Each row is a point. Examples show where two turns around zero, p and q, send a point. Write where each new point lands after one turn and then the other. Backwards means that the second turn is done in reverse. Each puzzle has new turns, and all numbers are rounded.
In the rows, 128 means zero.

Turn p:
[130  86] => [141 168]
[118 150] => [129 104]
[136 148] => [113 112]
Turn q:
[ 91 119] => [ 97 106]
[142 114] => [146 120]
[111 111] => [118 106]
[139 163] => [126 165]
[156 134] => [152 144]
Where do these land?
p, then q: [117 134] => [139 122]
p, then q: [135  90] => [121 166]
q, then p: [132 161] => [124  95]

Turn p:
[124 114 106] => [104 117 127]
[143 111 147] => [142 116 151]
[ 89 166 138] => [132 179 107]
[156 121 120] => [134  99 126]
Turn q:
[141 160 134] => [116 141 158]
[152 123 101] => [140 161 118]
[138 102 123] => [151 130 112]
[131 122 131] => [135 126 127]
[100 152 105] => [ 86 135 118]
[105 109 174] => [138  74 134]
Where do these land?
q, then p backwards: [109 144 148] => [135 100 115]
q, then p: [143 131  84] => [132 141  83]
p, then q: [118 107 115] => [118 104 121]
q, then p: [142 131 165] => [151 118 159]

Turn p:
[111 124 163 116 119 140] => [115 107 140 136 159 138]
[135 145 111  91 128 128] => [115 164 115 116 144 130]
[128 148 118 199 102 119] => [126  84 121 113  80  85]
[124 143 133 162 142 131] => [119 105 117 136 100 130]
[ 97 105 148  91 142 114] => [117 145 163 158 156 145]
[159  84 131 122 119 126] => [175 131 146 114 138 139]
[166 142 112 123 128 120] => [135 147 115  94 114 135]
[104 133 107 121 144 146] => [121 142 106 158 132 121]
Turn q:
[115  83 139 144 144 115] => [102 111 153 129 156 103]
[116 166 141 140 109 121] => [112 153 104 146 112 144]
[150 109 147 138 118 137] => [141 127 143 155 131 109]
[132 136 113 148 148 125] => [132 128 109 122 155 131]
[101 152 145 148 119 147] => [109 147 127 152 131 162]
[136 102  84 119 112 129] => [142  77 122 118 120 124]
[147 148 127  58 145 122] => [158 152 139  74  90 123]
Where do these land?
q, then p backwards: [124 133 152 116 124 135] => [125 123 121 123 140 104]
q, then p backwards: [136 102 131  98 126 117] => [131 125 126 151 104 103]
q, then p: [108 130 121 113 135  89] => [110 155 143 141 149 109]
q, then p: [153 109 137 202 119 120] => [142 124 135 157  53 129]
p, then q backwards: [130 157 114 105 117 133] => [119 144 132 137 149  98]
q, then p: [140 161 125 102 154 146] => [118 142  96  97 146 145]
p, then q: [106 103 117 161 121 155] => [129 105 110 142 151  88]
